Every row gives one point. To make a cloud, some directions were put in groups of two or more. Within a group, all points are equally far from the middle, so they leave a hole (a ring in 2 directions, a hollow ball in 3). The other directions are filled evenly. Then the cloud was stretched, turned, moved and blurred a little. Count the holes, and give their numbers of directions, smallest first.

Cloud (14 x 2):
[[ 0.1 -2.1]
 [ 5.4  3.1]
 [ 0.4 -7.1]
 [ 6.2  0.5]
 [ 0.1 -2.1]
 [ 7.8  3.5]
 [-5.6 -3.3]
 [-2.9  2.6]
 [ 7.5  4.0]
 [-5.6 -3.2]
 [-3.4  0.0]
 [ 4.7 -1.6]
 [ 2.8  5.9]
 [ 6.2  0.5]]
Holes: 0

Cloud, 19 rows:
[[-1.4 -5.7  2.2]
 [ 5.9  3.3 -0.6]
 [ 4.4  3.0 -4.0]
 [ 5.3 -2.9 -3.2]
 [-2.4 -4.9  2.5]
 [-3.3  4.2  0.1]
 [ 0.3 -6.4 -1.2]
 [-6.8 -3.4 -3.2]
 [ 1.4 -4.4 -8.0]
 [ 1.8  5.4  2.3]
 [-2.8  5.6 -4.7]
 [-3.2  0.6  4.9]
 [-1.1 -6.1 -5.7]
 [ 0.5  5.1 -6.2]
 [ 6.1 -0.1 -2.9]
 [-1.8  5.5 -8.4]
 [ 5.5 -5.2  0.8]
 [ 6.4  3.5  0.7]
 [ 3.6 -5.8 -0.5]]
Holes: 1 (2)

Cloud, 21 rows:
[[-2.8 -1.6  5.7]
 [ 0.3  6.2  7.6]
 [ 1.4 -1.3 -1.7]
 [ 5.1 -0.1 -5.5]
 [-6.4  0.4  2.4]
 [-0.8 -6.4  0.4]
 [ 1.7  3.4 -8.2]
 [-4.0 -3.2 -4.5]
 [ 1.8  2.0 -2.4]
 [-2.4 -6.3 -4.3]
 [ 6.8 -2.8 -3.1]
 [ 1.6  3.7 -9.5]
 [ 4.1 -1.2  3.8]
 [-4.4  0.3 -0.5]
 [-0.9 -7.6 -6.2]
 [ 4.8 -4.4 -7.4]
 [ 3.8  0.2  2.4]
 [ 7.0  0.5 -0.1]
 [ 0.9 -1.4  0.0]
 [ 2.2 -7.1 -2.7]
 [-6.7 -2.7  4.3]]
Holes: 0

Cloud, 27 rows:
[[-1.8 -0.2  7.4  0.6]
 [ 5.5  3.5  0.9 -5.6]
 [-2.7 -1.6  6.4 -6.8]
 [-5.4  0.3  4.3 -7.4]
 [ 0.3  6.4 -0.5 -5.4]
 [-5.3 -3.3  2.4  1.8]
 [-0.3  3.8  3.9  3.4]
 [-3.2  1.0  6.5 -6.9]
 [-1.2 -0.3  7.8  0.0]
 [ 2.1  0.4 -4.5  2.5]
 [-1.9 -4.1  3.6 -7.9]
 [-3.1 -1.6 -5.4 -2.6]
 [-6.5  6.4  0.8 -1.1]
 [-9.0  2.0  1.5 -3.4]
 [ 6.2  2.8  1.1 -5.3]
 [-9.0  0.1  0.6 -1.8]
 [-7.6  3.9  2.2  1.3]
 [ 0.5  2.3 -6.0 -3.8]
 [-4.4 -1.6  4.2 -7.9]
 [-6.5  2.7  3.1  2.3]
 [-3.6  0.1  6.0  2.2]
 [-1.9 -5.4  3.5  0.6]
 [-6.2 -3.2 -1.7  0.0]
 [-8.8 -0.1  0.7 -0.7]
 [-4.4  3.4  4.6 -6.8]
 [-1.6  7.4 -2.0 -3.4]
 [ 5.6 -1.4 -1.6  2.0]]
Holes: 2 (2, 2)

Cloud:
[[ -2.3   5.3   5.3   3.5]
 [  4.2   2.2  -1.6  -2.1]
 [  1.5   1.1  -7.2  -4.4]
 [  4.3   6.4  -1.7  -1.8]
 [  4.6   0.4  -3.5   2.8]
 [  5.7   5.9   1.5   7.2]
 [  1.5   1.0   0.5   2.4]
 [  4.8   4.1  -2.2  -2.8]
 [ -2.4   8.6   0.5   1.0]
 [  0.2  -3.7  -3.2   7.7]
 [ -1.3  -5.5   2.5   1.4]
 [  5.3   5.4   2.5   0.3]
 [ -2.3   6.1  -1.2   9.4]
 [  0.6  -3.7  -2.4   8.3]
 [  5.2  -3.0  -0.5   0.8]
 [  2.8   3.4  -0.3   5.1]
 [  1.3   5.9   0.3   2.1]
 [  1.8   0.9  -3.0   7.1]
 [ -0.7   7.5   2.6   0.2]
 [  6.7   6.4   2.7  -4.5]
 [  5.2  -0.1  -0.2  -4.8]
 [ -2.2   3.3  -4.5  -4.4]
 [  1.5   3.8   4.6   7.9]
 [ -0.9   1.8   3.1   8.7]
 [  2.2   1.9  -7.6  -4.9]
 [  0.1   3.3  -7.0   1.6]
 [ -6.0   5.1   2.5   3.8]
 [  5.3   2.7  -1.1 -12.0]
 [  0.3   3.0   5.5   5.6]
 [ -5.1  -0.7   1.0   0.6]]
Holes: 0

Cloud, 54 rows:
[[  0.3  -8.1  -1.5  -4.5   4.1   1.0]
 [  1.5  -9.4  -1.5  -4.1   0.6  -0.4]
 [ -5.5  -3.3  -1.5  -3.1  -3.2   5.4]
 [ -5.3  -6.9  -0.3   1.3  -1.7   3.2]
 [ -2.7   2.2   2.5  -6.3  -2.9  -1.7]
 [ -2.6   0.7   6.5  -5.1   0.9  -6.4]
 [  3.8  -1.2  -6.8   1.8   1.1   0.1]
 [  1.5  -5.2  -4.4  -5.0   0.5   7.8]
 [  4.0  -7.0  -1.0   9.4   6.1   2.9]
 [ -1.9  -9.3   5.5   5.9  -0.2  -0.8]
 [ -4.8   2.3   4.2   2.8   5.7   5.4]
 [  4.2   2.8   2.0   5.2  -1.0   2.0]
 [  4.4  -3.3  -0.7  -2.6   1.9  -4.3]
 [  6.8  -1.7  -1.6   6.1  -2.4   6.4]
 [  4.5  -3.2  -4.1   5.4   1.3  -5.3]
 [  0.9  -5.5   1.6   6.0   6.6   2.6]
 [  1.7  -1.9   3.4  -4.1   4.9  -4.8]
 [  2.2   0.6  -2.8   6.9  -2.6   3.9]
 [ -4.6   2.1   3.6  -1.2   1.4   9.4]
 [  7.4  -7.1   2.5   2.2   4.6  -5.6]
 [ -3.5   3.6   5.7  -0.9   3.4  -0.1]
 [ -4.9  -0.2   5.5  -2.2   8.5   1.4]
 [  4.6  -5.9   4.3   8.7   6.8  -1.9]
 [  0.4   0.3  10.4   5.2  -1.0   3.2]
 [  5.1  -9.4  -2.9   3.0  -3.3  -1.7]
 [  0.3  -3.5   4.4  -0.8   5.0   3.8]
 [  4.9  -6.1  -1.6   5.6   3.8  -3.1]
 [  1.6  -6.9  -1.1  -1.9   5.2  -6.2]
 [  4.5  -7.9   3.4  -3.1  10.7   1.4]
 [  3.9 -10.2   2.0   3.3  -1.4  -4.5]
 [  0.9  -8.1  -2.4   0.4  -4.0   0.7]
 [  3.5  -1.2  -5.5  -4.2   2.9  -1.0]
 [  2.3  -6.7   0.6   1.5  -7.7  -0.1]
 [ -3.3   3.0   4.7  -3.9   2.8   1.5]
 [  1.3   0.3  -0.3   1.1  -8.9   1.8]
 [  4.8  -1.2  -2.4   3.6   1.3   0.3]
 [  5.2  -2.4  -4.6   2.1   0.1  -1.0]
 [  5.8  -9.8   0.3   7.1   0.8  -1.3]
 [ -5.2   6.4  -3.8  -6.4  -0.2   0.5]
 [  2.1  -8.3  -3.2  -3.9   1.4   3.2]
 [ -1.0  -5.2   2.5   1.0  -0.3  -1.9]
 [  5.6 -10.3  -1.3   0.0  -1.3   0.2]
 [ -6.0   5.1  -1.9   1.1  -1.7  -2.8]
 [  4.6  -4.7   3.7  -0.3   4.3   0.1]
 [  8.0 -12.3   3.9   1.5   3.6   2.0]
 [ -2.2   2.0  -5.0   2.0   2.9  -0.6]
 [ -2.0  -8.5   0.4  -3.1   1.2  -2.1]
 [ -4.3   3.3  -0.6  -6.3  -0.1   6.3]
 [  1.8   1.5   6.4   0.1   1.7  -4.2]
 [  4.5  -2.5  -6.0  -1.5   0.1  -2.2]
 [ -4.6  -2.7  -4.8  -1.3   2.2   1.9]
 [  2.2  -4.1  -3.3   0.7   0.8  -3.5]
 [ -1.2   0.4   3.4   4.7  -0.1  -6.0]
 [ -7.2  -1.1  -1.9   1.6   0.0   3.6]]
Holes: 0

Cloud:
[[  3.0  -0.5  -2.7   1.2  -0.5  -0.6]
 [ -3.4  -8.3  -0.6   3.8   2.5  -2.3]
 [ -1.2  -0.9   6.0   4.2  -5.9   5.4]
 [ -4.5  -0.4   2.4   3.1   6.2   2.3]
 [ -3.2   1.1  -0.1   2.3  -4.1   3.9]
 [ -3.4   1.0   3.2   4.0   4.7   3.8]
 [ -4.0  -0.1  -5.2  10.3  -5.3  -3.7]
 [ -0.8  -4.2   6.1   3.6  -4.5  -8.6]
 [  4.5   3.5   0.3  -1.5   7.2  10.6]
 [  1.9  -7.7   4.4   3.1   4.0  -2.4]
 [  1.3   2.7  -4.9  -1.7  -3.2  -2.0]
 [  5.7   4.5  -4.2  -2.5   1.6  -0.3]
 [ -1.5   1.3  -2.9   6.3   1.3  -2.0]
 [ -4.4  -2.7  -2.9   4.1 -12.0  -2.0]
 [  2.1   1.1   5.3   4.7   2.7   7.1]
 [ -5.1  -0.7   2.0   8.2  -8.9   1.2]
 [  0.4  10.2  -4.7   4.0  -7.0   8.1]
 [  0.3   0.4   8.2  -2.4  -3.5   7.7]
 [ -0.9  -5.0  -4.0   0.7  -6.8   1.6]
 [ -1.3  -8.8   0.7  -0.7   3.1  -1.6]
 [  0.5   2.5  -5.3   5.3  -2.6   3.9]
 [  1.3  -0.3  -2.6  -3.6   8.6   2.1]
 [  5.1   0.6   3.6   0.2   1.3  -1.4]
 [ -0.7  -4.7   4.1  -3.0  -3.9  -3.4]
 [ -5.6   3.3  -0.6   3.7   1.6   0.6]
 [ -1.5   7.4   0.4   2.4  -2.9   5.8]
 [ -6.6  -1.9   5.4   4.2   1.8  -1.1]
 [  0.4   0.1   2.4   5.5   2.2  -1.1]
 [ -3.3  -4.4  -0.3   6.3   2.6   3.0]
 [ -2.7   3.1   1.6   3.6   2.9  -0.4]
 [-11.2   0.1   1.8   1.8  -4.6  -2.7]
 [ -0.8  -3.2   0.6  -1.4   6.9   5.0]
 [  4.0  -0.1   1.5   4.5   3.8   4.4]
 [ -4.9  -2.0   5.1   0.2   3.3  -6.2]
 [ -0.1  -5.4   2.9   1.7  -3.8  -2.4]
 [ -7.2   2.8   0.2  -1.4  -2.3  -6.6]
 [ -3.3  -8.4  -2.0   9.6  -4.0  -7.5]
 [  2.6  10.5  -0.1  -1.3  -4.5   6.8]
 [  3.8   2.7   0.3   4.5  -3.0   5.7]
 [  3.8  -9.1   2.5  -0.1   7.3   0.3]
 [  8.5  -5.6   0.8  -0.2   4.6   0.3]
 [  3.7   3.3   1.0   0.9  -5.5   1.3]
 [ -3.3   2.9   2.1   1.0  -3.4   0.8]
 [ -4.7  -5.6  -2.0  -0.4  -8.7  -3.3]
 [ -5.2   3.1   0.4  -2.6  -3.3   3.3]
 [  2.4   5.0  -1.6   3.8  -4.6   8.4]
 [ -2.7  -7.7   8.1   0.9   3.2  -0.6]
 [ -4.2   9.9  -0.3  -2.6  -3.0   5.9]
 [  0.1   3.5  -6.4   4.6  -2.0   0.5]
 [  3.8  -1.4   1.9   6.5  -2.8   3.7]
 [  0.6  -4.6   3.6   3.5   1.4   6.3]
 [  0.2  -2.4   1.6  -0.7   3.3   2.9]]
Holes: 0

Cloud:
[[ -1.4  -2.0  -2.5   3.4  -2.1   5.2]
 [  9.3   7.4  -0.5  -0.6  -0.6  -2.5]
 [ -3.6   5.4   1.8   0.2  -1.1  -4.6]
 [ -0.6   0.1   5.7  -6.2  -4.7  -0.3]
 [ -4.1  -2.7   1.9   2.7  -4.1  -3.5]
 [ -4.1  -6.7  -2.3   2.7  -0.1   4.1]
 [  2.7  -7.7  -4.1  -2.4  -7.2  -4.0]
 [  7.3  -5.4  -2.8  -2.3  -5.4   0.8]
 [ -3.8   0.7   3.2  -2.9   2.9   2.4]
 [ -3.7 -10.8  -1.3   1.9  -0.8   0.6]
 [  3.2   0.9   2.9   8.2   6.8  -3.2]
 [  1.8  -5.2   2.6  -0.7   4.1  -2.4]
 [  6.1   5.8   6.1   3.9  -0.1   5.8]
 [  2.3  -4.4  -0.3   7.2  -2.9  -1.6]
 [  3.1   1.0  -2.9   8.9  -3.7  -2.4]
 [ -0.7  -7.9  -1.4  -3.2   5.0  -2.3]
 [  1.1   0.5   0.1 -11.2  -6.0  -1.0]
 [  3.6   4.8   5.5  -3.2  -7.2  -1.2]
 [  1.5  -3.3  -2.1  -5.8   2.8  -5.1]
 [ -4.1  -0.2  -5.4   1.7   4.6  -3.1]
 [  5.2   6.7   4.2  -2.5  -7.5  -1.0]
 [ -1.4   1.7   6.2   0.4  -3.9   0.7]
 [  4.2   5.7   7.3  -3.2   0.9  -3.1]
 [ -0.5  -8.7  -4.2   0.7  -6.6  -2.3]
 [ -1.3   3.1   3.6  -4.8  -4.9  -2.1]
 [  2.4  -4.7  -1.3   5.5   3.5   0.2]
 [ -4.3   0.9  -6.2  -2.0   0.5  -1.0]
 [  3.8   7.6   3.8  -0.2   4.4   2.9]
 [  7.5   6.2  -0.7   4.6   5.3  -3.7]
 [  3.6  -2.9   4.2  -4.3  -2.6  -5.6]
 [  3.5  -6.2  -7.4  -4.1   0.0  -0.6]
 [  2.0   7.6   8.7  -0.4   0.9  -1.5]
 [  3.6   1.7  -4.9   7.9  -1.1  -2.3]
 [  0.8   6.0   7.2   3.5   2.9   3.4]
 [ -1.8  -0.3   1.9   4.8  -0.6  -8.4]
 [  5.8   4.2   3.0  -6.0  -5.1  -3.8]
 [ -5.3  -7.9   0.0   1.5  -1.0   2.5]
 [  4.3   2.1   1.6   1.0  -1.7  -9.1]
 [  3.4  -2.1   1.8  -7.0  -2.8  -5.9]
 [ -2.9  -2.4  -7.9  -1.7  -3.1   1.9]
 [ -1.0  -1.2  -0.7   1.3  -1.1   6.7]
 [ -3.8  -5.4  -6.1  -2.5  -6.2  -4.8]
 [  4.3  -1.2   4.4  -2.3  -3.0   6.7]
 [  3.9   0.0   2.5   5.8   6.6  -2.5]
 [ -2.4   2.8  -5.7   3.3   2.2  -1.0]
 [  1.7  -1.8  -4.7   1.3   5.0  -3.3]
 [  4.4  -2.1  -0.5 -11.0  -7.3  -2.3]
 [  4.0   0.5   5.3  -3.1   3.4   2.0]
 [  6.7   1.4   6.8   2.6   3.4   0.1]
 [  7.1   4.9  -0.5  -1.8   2.8  -1.6]]
Holes: 2 (2, 3)

Cloud (73 x 8):
[[ -7.5   2.2   3.0  -0.4   1.5   4.4  -7.8  -1.4]
 [ -2.4  -2.0   2.5  -0.5   2.1  -5.0  -2.6  -3.0]
 [ -3.8  -1.7  -0.5  -1.8   0.2  -5.8   5.5   1.2]
 [  0.3   2.5  -2.8  -8.7   0.4   2.1   5.9   4.4]
 [ -8.2   1.5   5.3   1.1  -1.5  -2.9   0.5   1.4]
 [ -0.4   5.7   7.3  -3.1  -1.1   1.0   2.0  -4.1]
 [ -3.9  -0.5  -2.9  -5.1   3.5  -0.7   4.4  -4.3]
 [ -0.8   5.8   1.2   1.0   8.9  -0.3  -0.3   4.6]
 [  6.0  -2.6   0.8  -0.1   1.1   0.0  -1.4  -9.3]
 [ -6.9   2.0  -4.6  -6.7  -0.3   1.7  -4.6   0.4]
 [  4.5  -0.6   5.7   0.8   4.3  -3.7  -1.8  -5.9]
 [ -7.9  -0.4  -1.5  -3.4   4.1  -3.1   1.4  -2.0]
 [ -4.9   0.9   2.3  -3.3   3.8   2.5  -8.1   2.1]
 [-11.2   7.9  -0.4   0.4   6.2  -2.5  -0.5   0.8]
 [ -8.2   6.1  -1.6  -5.7   0.2   6.6  -1.9   4.2]
 [ -3.4   2.5   4.6   6.1  -0.8   0.4   3.1  -0.4]
 [ -4.1  -2.0   6.7   4.0   1.3   0.0   1.3  -1.6]
 [  5.8  -2.0  -0.9  -8.3  -0.4   1.9   2.2  -4.3]
 [  2.5   3.4   5.3  -4.6   5.6   3.6  -6.4   0.5]
 [  1.4   4.3  -1.1   4.9  -2.8   0.8  -0.9  -7.0]
 [ -7.9   2.9  -2.5  -5.2  -1.9   9.2   0.3   4.5]
 [-10.6   7.3   2.7  -4.7   2.7  -2.9  -4.6   4.2]
 [ -5.4   1.0  -3.1  -0.8   7.0  -1.0  -3.3   2.9]
 [ -1.2   2.5   1.3   2.8   2.4   7.8   4.7   1.6]
 [  2.6  -4.4   5.7  -3.8  -1.3   0.9  -1.2   5.7]
 [-12.5   1.7   4.8   3.4  -0.8   5.4   1.4   2.8]
 [  0.2   6.0   2.0  -2.3   2.9   7.9  -2.0   1.3]
 [ -2.1   0.6   6.9  -5.7   3.3   2.0  -1.8   5.6]
 [  0.9  -4.9   3.3  -5.7  -2.8  -0.3  -3.3  -1.6]
 [ -7.9   1.6  -4.8  -3.0   4.1   0.7   1.0  -3.8]
 [-11.3  -2.9   0.4  -4.4  -4.6   4.5   6.1   3.8]
 [  1.7   3.5  -0.8  -5.0  -2.7   7.3  -5.4  -5.7]
 [  4.9   5.2  -0.3  -3.1  -4.4   5.3  -5.0  -4.9]
 [ -4.5   2.5   5.3   6.5   1.2   0.2   0.8   2.3]
 [ 10.0   0.1   5.7  -4.2  -1.9  -0.4  -3.8  -7.1]
 [ -0.5  -0.7   0.3  -9.9   2.2   3.3   0.2   2.3]
 [ -2.4  -1.7  -0.2  -8.7   0.2   7.6   1.7   1.9]
 [  9.8  -2.9   1.4  -7.7  -1.3  -0.6  -4.6  -2.4]
 [  6.2   8.4   3.2   3.3   3.0   0.7  -2.1   1.3]
 [  4.5  -0.1  -1.9  -4.4  -3.9   8.4   3.8  -0.8]
 [ -4.0   5.2  -5.9  -0.1   5.8  -2.2  -3.1   1.8]
 [  4.8   8.1   1.9  -0.4   1.9   4.4  -4.2   0.1]
 [  6.7   1.4  -4.2   1.0   2.4  -2.5  -4.2  -4.6]
 [  7.4  -3.6  -0.8  -5.2  -4.6   5.4  -5.1  -3.2]
 [  2.5  -0.7  -0.4   4.6   0.8  -0.8  -3.1   6.7]
 [ -8.1   5.2   4.0   2.6   4.1   3.5   2.0  -3.7]
 [  1.7   7.6   0.3  -2.9   1.8   4.5  -1.4   3.9]
 [  2.9   4.7  -2.0   3.9   0.4  -4.8  -6.7  -3.7]
 [ -6.6   6.4   1.9  -1.6   7.4  -2.4   1.3  -0.9]
 [ -5.1   3.5   0.7   1.3   2.0   1.9  -4.5   8.9]
 [  5.6   4.9   7.2   0.8   2.0  -0.9  -2.5  -6.3]
 [ -4.8   5.0   5.3   2.8   3.7  -3.0   1.2  -2.1]
 [ -6.1   8.3   0.0  -3.9  -7.6   2.3  -1.8  -3.7]
 [ -1.0   7.2   5.0   2.0   2.4   5.3  -0.7  -5.1]
 [ -0.8  -4.4   0.7   1.0  -1.6   0.7  -1.4  -8.1]
 [  1.0   5.8   4.7  -4.2  -5.6  -0.7   3.8  -0.8]
 [ -3.5   9.6   3.0  -1.2  -2.8  -2.3  -5.7   2.5]
 [ -9.0   4.1   5.3  -6.8  -4.2  -0.6   3.2   0.9]
 [ -1.0  -3.9   1.0  -3.5   3.9   6.3   4.6  -4.2]
 [  2.1   2.7   8.0   0.3  -4.2   6.1   3.4  -6.1]
 [ -5.7   2.5  -4.6  -2.9   4.7  -2.1  -5.0   6.4]
 [  4.5   5.3  -3.7  -6.1  -0.7   2.5  -1.8  -4.8]
 [  4.1   2.0   0.9  -5.7   3.9   3.1  -8.6   2.0]
 [ -1.1   2.4   0.5  -3.9  -1.5   0.6  -8.8  -3.5]
 [-10.1   1.6  -5.7  -1.1   2.8   4.3  -0.5  -2.0]
 [ -3.8  -1.7  -2.7  -5.1  -8.4   1.0   0.8  -3.4]
 [ -5.5  -0.1   4.9  -6.7   0.4   5.2  -2.9  -1.9]
 [  0.6   5.2   2.3  -5.7   5.3  -1.3  -1.3  -4.2]
 [ -4.0   4.7  -5.6  -2.9  -5.8  -0.3  -3.8  -1.0]
 [ -4.1  -4.2   3.0  -0.3   4.2   4.1   2.7  -4.8]
 [-13.2  -0.1   2.6   0.3  -1.2   1.4   6.2   2.7]
 [ -2.1   7.0   5.2  -2.8  -4.8   1.9   2.8   2.2]
 [  1.2   3.4  -4.6   1.0  -2.7  -4.4  -4.7   3.3]]
Holes: 2 (2, 4)

Cloud, 85 rows:
[[ -3.6   7.9  -4.2   3.4   3.0   0.8   1.7  -0.7]
 [  8.9  -3.8   5.8   5.0   3.9   1.6  -2.5  -0.3]
 [ -2.8   3.2  -0.5   8.5  -3.4   6.6  -0.9  -1.4]
 [ -5.4  -2.0  -4.3  -4.0  -3.5   1.0   2.2   6.8]
 [ -3.2   5.4   8.1   1.1  -2.3  -0.7  -0.8  -6.5]
 [ -4.3  -1.8   1.6  -6.5  -1.1   2.1  -5.6  -0.3]
 [ -4.2   6.4  -1.2   2.2   1.6   2.2   2.7   2.2]
 [ -1.5  -3.5  -7.7   4.8  -0.6   3.2  -5.1  -1.5]
 [  1.4  -5.8   6.2  -0.8  -3.8   1.2  -4.3  -2.2]
 [ -0.9  -6.0   0.6  -0.6   1.7  -3.3  -5.1  -1.3]
 [ -0.3   4.9   5.8  -3.0   2.3   3.7   0.2   6.4]
 [ -5.1  -4.8  -5.6  -3.6  -4.2  -2.9  -5.5  -0.7]
 [ -0.1  -6.1  -2.5   1.9  -4.8   2.7   3.1   0.0]
 [ -3.2   0.9   1.1  -3.1  -1.7   7.8  -5.8   1.7]
 [ -6.0   1.1   0.6  -6.2   7.9   2.6   1.2  -1.3]
 [ -0.4   4.2  -5.5   0.9  -2.1   5.7   3.2  -2.3]
 [  2.1  -3.2   1.7  -0.9  -7.8   4.1  -1.7  -5.2]
 [ -1.5  -1.1   4.0   5.1   4.6   5.7   1.9   4.1]
 [ -1.7   0.2   5.8  -2.3   5.9   0.5  -4.6   7.0]
 [ -4.0  -4.9  -5.4   2.5   0.8  -6.8   1.2  -5.1]
 [ -6.2  -6.5  -7.8   3.3   0.1  -7.0  -1.4  -3.4]
 [ -4.4   4.6   0.5  -5.5   0.6   2.5   1.0   8.5]
 [  8.2   3.2  -5.1   5.2   4.4   3.2  -0.8  -4.6]
 [  3.4   1.6   7.0   0.0   6.9  -4.8   0.0  -0.9]
 [-11.5  -0.1  -3.9  -3.4   4.5  -1.2   4.0   1.2]
 [ -2.7   2.8  -0.7   6.4   4.8   1.7  -4.0  -6.6]
 [ -1.3   1.0  -2.1 -11.5  -0.9   2.4  -3.9   5.2]
 [  2.7   0.5  -1.5  -4.2   0.7   2.2  -4.5   9.4]
 [ -2.6   1.1   3.5  -2.4   3.1   8.6   1.4   7.0]
 [ -0.2  -0.2   8.8   1.5  -1.1  -0.1  -3.9  -6.9]
 [  0.0   6.2  -3.0   9.3   2.7  -0.9  -0.5   4.2]
 [ -5.3  -4.5  -6.5  -4.5   4.9  -2.1  -4.1   0.8]
 [ -2.4   9.4   2.3   0.0   2.4   3.4   4.2  -0.9]
 [ -4.4  -5.3  -6.7   6.7  -5.9  -2.5  -0.5  -6.1]
 [ -6.3   1.8   5.2   5.2  -0.9  -1.9   0.6  -9.5]
 [  0.4   9.3   2.0  -1.4   3.2   4.2  -0.9   7.3]
 [  1.1  -0.6  -1.6   1.0  -1.3  -6.2  -3.0  -7.1]
 [ -0.2  -5.8   0.7  -8.3  -1.8   1.3  -0.9   5.1]
 [  5.8   0.3  -4.9   5.3   3.5   3.5   1.7   3.9]
 [  0.2  10.1   4.7   2.7   6.0   1.2  -1.1   4.7]
 [ -7.4  -2.5  -1.7  -0.5   2.3  -3.8   4.0  -5.8]
 [ -3.8   1.5  -3.5   8.5  -0.1  -8.6  -1.1  -5.5]
 [ -3.5  -4.1   1.4   0.1   4.9  -2.2  -5.3  -0.2]
 [ -0.6   5.0   6.7   8.0   4.9   2.1   1.3  -0.7]
 [ -3.1   6.9  -4.6   5.4   6.0  -4.7  -0.5  -0.2]
 [ -3.0   0.1  -3.4   3.3  -4.8   3.4  -3.5  -6.4]
 [ -5.1   6.1  -1.8  -5.1   0.1  -0.2   2.7   6.6]
 [ -7.9   5.6  -0.6  -2.1  -1.6   0.1  -1.9  -2.8]
 [ -6.2   1.2  -2.2   4.1   4.0   1.4   1.5  -7.3]
 [  2.9  -4.1   5.2   1.0   4.8   5.0  -3.0   3.0]
 [ -3.5  -3.1   2.5  -6.5   5.4   1.6  -0.9   0.3]
 [  0.8  -4.8  -0.8  -2.1   3.5  -5.0  -5.2   1.7]
 [  2.7  -5.3  -5.4   2.9   0.0  -2.4  -3.0  -0.5]
 [ -4.8   3.1  -8.2   0.5   3.7  -1.7   3.7  -0.1]
 [ -0.6  -0.8  -6.4   9.6   5.7  -0.1   1.2   3.4]
 [  1.4   0.1   0.4   2.4   3.4  -0.5   0.2  -9.6]
 [ -5.9  -1.9   1.3   0.5   2.3  -4.1   4.6   0.9]
 [ -8.0   2.1   0.0   1.2  -2.4  -0.7   3.5   0.3]
 [  7.2  -0.6  -0.5   2.2   3.3   5.7  -1.8   7.5]
 [  3.5   5.7   4.1  -1.1  -6.5   2.2  -0.6  -7.6]
 [ -4.6  -3.9  -2.8  -3.5   4.4   1.3   5.9  -0.6]
 [  3.4  -3.4   1.1   6.8   0.8  -3.7  -1.3  -9.8]
 [  1.0   2.8  -8.5   0.6   6.3  -2.5   3.3  -0.1]
 [ -2.3   2.3  -3.0  -2.1  -3.6   3.1  -1.1   4.8]
 [ -3.5  -5.1  -3.8   2.8  -3.0   2.6  -0.5   6.8]
 [ -5.4   4.2  -1.0   5.9   5.9  -2.2   0.2   4.3]
 [  4.1   7.9  10.0   3.3   7.5   3.8  -0.7  -1.3]
 [ -5.2   0.4  -7.8   1.6  -1.2   5.5   4.7  -5.6]
 [  2.2   2.4  10.3  -1.2  -2.4   1.3  -3.0  -1.5]
 [  3.9   3.3  -2.1   5.9   0.6   6.5   0.5   4.2]
 [ -5.9  -0.2  -3.7 -10.8  -4.6   3.3  -3.2   2.8]
 [  4.8  -2.8   1.2   0.9  -3.9  -0.3   1.6   2.8]
 [  4.5   7.0   2.4  -0.1   0.9  -0.4  -1.3  -9.8]
 [ -0.8  -4.4  -0.3   5.1   6.8   1.3  -0.1   8.1]
 [ -2.9   0.7   2.3  -3.8   0.7  -5.6  -4.0  -4.0]
 [ -1.3   2.0  -8.4   5.8   4.1  -5.0   0.7   0.0]
 [  1.3   6.6   3.8   2.5   8.6   4.8   4.7   0.8]
 [  2.8  -3.3   5.7  -1.5   3.2  -2.3  -1.1  -2.7]
 [ -7.0   6.1   1.4  -4.0   2.4   0.5  -2.4  -2.0]
 [ -3.6   4.0   4.5   2.8   2.6   9.0   0.8   3.5]
 [ -0.8   4.3   7.3   3.9   3.7  -5.5  -0.4   3.5]
 [ -9.4   0.3  -7.1  -6.5  -7.2  -2.0   0.3  -0.4]
 [ -0.2   6.4   8.9  -2.8   1.5   3.2  -1.5  -1.5]
 [ -2.5   5.5   6.1   0.4   7.6   5.1  -0.4   1.3]
 [ -2.5  -9.1  -5.4  -1.5  -1.2  -5.0   0.6  -1.9]]
Holes: 1 (4)
